Each wall is flat, endless, passes through zero and stands at right angles to its row. A trip goes straight from one point to another. List the walls that it crosses, first one first.
(in the rows, 128 means zero)

Walls:
(1): [132 161  92]
(2): [ 59 163 179]
(3): [105 162 146]
Trips:
[128 162 143] to [132 152  79] => 2, 3
[192  96 126] to [144 101  94] => 1
[167 114  74] to [130 124  58] => none
[120 139 148] to [122 122  60] => 1, 2, 3
[128 144 133] to [118  91  82] => 2, 3
[ 80 235  78] to [141  47 187] => 1, 3, 2

Walls:
(1): [ 97 157 113  92 121 127 158 177  85]
(2): [110  94  70 161 178  56 148 127  60]
(3): [217  75  88 160 126  64 195 116  92]
(4): [172  93 161 169 160 113 149  57 156]
Trips:
[ 21 209 111 166 100 129  89 117 119] to [117 151 192 123 203 144 140 126 145] => 4, 1
[131 193  98 152  68 213 109  86  93] to [102 146 185 151 157 114  75 134 219] => 1, 4
[118 152 187 182 137 227 100 129 140] to [100 113 135  68 147 131 191 104 148] => 1

Walls:
(1): [131 141 108 187 159 210 151  92 103  75 230 209 129 113 122 105 105  81]
(2): [126 249 110 150  95 116 162  66  84 145 138  81 130 139 141 166 109 175]
(3): [107 135 141 213 102  99 162 103  94 111  86 209 114 179  72 135 112 115]
(4): [181 135 174 165 101  92 111 147 177  58  84 202  88  69 139 146  55 174]
(5): [ 92 138 114 140 161  74 152 151  74 156 147 102 156 142 119  86  62 183]
(6): [156 163  63 180 140 122 115 159  36 155 157 145 162 124 161  68 102  70]
Trips:
[135 147 108 116 154 140 167 146 156 105 170 140 132 113 151 113 143 108] to [156 183  96 144 103 120 122 134 142 157  88 201 155 136  81 135 172 127] => 3, 4, 2, 1
[133 157 144 178 101 118 140 156 156  97 174 104 137 133 173  92 104 152] to [131 184 177 104 157 115 148 160 130 184 214 186 113  96  90 191  83  51] => 3, 5
[ 81 105 145 189 208 137 136 163 146 125 217 138 213 112 118 176 106 135] to [173  71 119 107 176  58  88 126  90 126 118 138 162 161 181 114 141 136] => 1
[154  78 128 130  91 165 205 120 102 133 190 115  99 189 185 146  88  91] to [159 104 101 122 131 235 151 223  76 178 157 151 173 120 192  98  87  91] => 3, 2, 5
[143 140 147 105 146  87 125 136  62 122 113 115 146 168 137 123 138 140] to [ 93 110 138 113 119  85 129 106 186 150  87 122 127 164 144 131 126 110] => 6, 2, 5
[ 79 124 136 161 166 124 112 124 147  75 152 102  99 129 212 113 128 133] to [ 90  68 148  48 131  92  94 189 143 175  84  94 166 174  79  52 121 181] => 1, 4
[150 122  53  69 124 166 144  90 147 147 101 159 175  97 148  99 186 173] to [117 134 162 115 167  83  80  95 115 139 107 148  73 175 108 105  97 126] => 5, 3, 4
[ 77 193 156 164 117 127 133  83 140 121  91 135 101 119 118 122 173  97] to [182  85 158 181 215  77 137 124 142 160 138 133 131 101  90 168  74 113] => 4, 5, 2, 6
[132  53 146 190  86 159 147 153 112 129 129 139 152 116 129  47 182 111] to [135 110 119 147  80  83 140 157  85 116  69 125 131 159 170 137 148 198] => 1, 5, 4, 2, 6

Walls:
(1): [ 69 193  89 124 158 177 129 174 153 138 100 116 179  87 111 156 150 200
 143  85 194 117 148 108 154 167  83 125 135 165  87 124 105 106  94 173
 176  87 168 168 171 116 124 107  54 121 143 124]
(2): [169 121 113 115 147 146 114 139 118 147 115 177 174 173  93 118 157 157
 119  98  86 207 163 182 168 146 151 133  82 106 138 127 141 124 160 154
 113 119 150  95 170  97 135  81 159 131 137 148]
(3): [141 175  72 169 221 179 110 161 220 171 171  98 106 167 126 107 116 102
  93 139 124  96 173 148 157  97 104 112 125 134 161 176  54  89 110 143
  97 111 175 158  93 121 131 193 121 137  88 168]
(4): [ 88 145 172 172 150  71 140 121 181 190 147 154 190 143  96 126 107 130
  90  62  90  74 136 227 144 181 175 168  64 157 141 187  44 169 105 175
  87  83  88 141 129  82 171 158 187 176  94 114]
(5): [141  50  79  47 154 142 180 102 143 138  87 167 146 122 123  68  94 104
 143 140 110 130 144  86 121 150  90 122 118 151 149 153  83 140 198 141
 171 120  77 149 128 199 136 143  99 146 140 133]
Trips:
[102  44 159 171  93 114 161 152 137  56 172 149 134 125 122 123  77  76
 158  65 187  82 140 168 109  87 182 113 195 146 147 201 133 102  78 128
 123 122 125 169 163 108 157 124 107 160  72 138] to [144 145 113  83  64 135 151  60 146 168 157 118 129 100 143 121 119 160
 196 169 144 141 164 163 118 126 127 100  96 119 193 135  99 124 102 154
 117  62 120 195  86 147 167 172 138 107 119 175] => 5
[107 155  96 139  72 112 105 112 163  83 215 174  71  58  85 125 151  89
 108 132 173 109 162 176 194 161 170  86 116 115  30 115  79 118  94  92
 136 102  86 111 150  52 144  90  70 120 155  87] to [ 73 177  80 136  93 129 155 174 108  26  94 118 143 147 124 100 101 104
 126 114  87 165 125 153  44 145 104 101 110 132 134 188 132  79 102  23
 113  87 152  71  75 137 166  77 120  98 121 158] => 4, 1
[ 84 124  95 108 111 139 112 121 165  92 113  75 111 125 102 150  75  90
 108 109 114  48 166 141 148  87 152 114 114 187 151 153 190 182 132 154
 115 149 197 199  90 179 144 138 107 131 151 163] to [184  95 132 171 129 123 155 124 140 130  89 101 143 191 129 141  87 107
 150  77  90 150 128 116  95  92  92 153  81 168 156 146 122 201 123 130
 114 118 144 161 151 192 136  99  76 183 129  68] => 1, 2, 3
[ 91 148 183 142 115  62  88 154 142  91 194 138 153 158 132 124 185  84
 115 115 109 112 141  93 137 144 109 106 134 130 109 102 171 114 118 133
 109  62  36 149 150 172 115  93 136 165 139 140] to [ 56 139  95 204 177 117 181  69 108  51   7 125 138  74 108 148 112 111
  73  94 189 109 130 147  77  92 138  99  35 148 117 127  68 123 155 157
 133 126 113  71  86 134 173 136 172 119 162 137] => 1, 5
